Every row gives one point. The last column is the point's height on a tilted bowl or saddle (a function of degree 2), plus a little noise. Count its main directions that bend up, bend down and stay straight.
In the rows, zero is written as 128.

Points (11 x 3)
[[139 151 156]
 [126 202 139]
 [181 184 157]
 [132  90 159]
 [163 174 154]
 [106 148 162]
 [152  77 157]
 [137 127 160]
 [ 58 139 194]
 [ 54 144 197]
 [ 54  64 199]]
Directions: 1 up, 1 down, 0 straight

Points (17 x 4)
[[179  96 118 140]
 [ 84 171  89 164]
 [ 93  83 197 162]
 [126 122 125 116]
 [ 84 110 118 132]
 [155 129 133 122]
 [ 75 127  94 150]
 [140 172  74 153]
 [151 139  40 174]
 [150  95  69 144]
 [178 110 221 209]
 [127 172  86 144]
 [167 117 110 128]
 [ 63 149 241 249]
 [132  39 104 153]
 [148 153 126 126]
 [158  82 203 177]]
Directions: 3 up, 0 down, 0 straight

Points (27 x 5)
[[ 75 164 110  70 129]
 [ 71  85 165  92 129]
 [ 94 111 205 119 108]
 [126 172   7 190  50]
 [185 134 130 156  90]
 [157  77  46  98  82]
 [100 150 114 140 108]
 [ 66 139 131 117 121]
 [129 159 169  95  93]
 [112 116 213 115  98]
 [131 131 166 162  97]
 [ 67 138 177 206  99]
 [135 138 102  82 118]
 [146  99 135 183  89]
 [172 134 105 103 106]
 [ 64  72 119 186  71]
 [159 164 156 141  85]
 [183 145 161 134  83]
 [ 84  90 107 109 110]
 [190 164 129 125  86]
 [149 142  80 109 107]
 [170 114  72 145  87]
 [149  95 135 146 101]
 [ 46  40  94 177  30]
 [ 51  89  30 151  22]
 [ 75  97  90 104 107]
 [128 189  83 132 104]]
Directions: 0 up, 1 down, 3 straight

Points (41 x 7)
[[160 174   7 180  78 159 175]
 [148 165 116 155  82 129 151]
 [101 150  63 149 156 118 153]
 [137 119  79 184 173 175 161]
 [102  78 115  78  54  28 200]
 [ 92  96 134  55 148 106 186]
 [165 116 215 125 160 169 168]
 [153  46 120 101 117  59 179]
 [127  85 106 169  80 146 169]
 [174 127  71  86 134 101 168]
 [183  85 130 141  98  77 165]
 [  8 201  57 164 116 174 174]
 [184 119 123  71 164 123 170]
 [117 159 148 128 222 110 183]
 [191 120 175 103  86 101 160]
 [140 180  91 168  78 112 152]
 [ 92 122 145 178 120  95 166]
 [149 175 152 188 174  58 174]
 [160  81 145  68 175  57 191]
 [177  80  67 184 141 178 170]
 [164 115 168 208  67  98 167]
 [145 122 149 158  88  92 156]
 [125 147 163 121 163  98 167]
 [111  48 115  29  46  56 229]
 [ 99 133 169 121 141  32 176]
 [ 81 163 101  66 176 131 170]
 [140 203 135 134  87 108 145]
 [141 141 125 157 122  75 156]
 [153 139  80  73 167 116 166]
 [128 117 124 142  53 140 160]
 [134  69 158  36 190 231 169]
 [147 166  85 150 106 118 151]
 [ 92  80 104  86 166 180 168]
 [128 172 124 113  91 150 145]
 [105  87  89 127 140  68 170]
 [115  88 181  71  79  21 189]
 [188  73  68 148 120 108 173]
 [175  40 191 118 139 197 160]
 [105 126 133 117 120  65 164]
 [110 117 103 132 142  77 161]
 [122 140 129 152 170 170 158]]
Directions: 3 up, 0 down, 3 straight
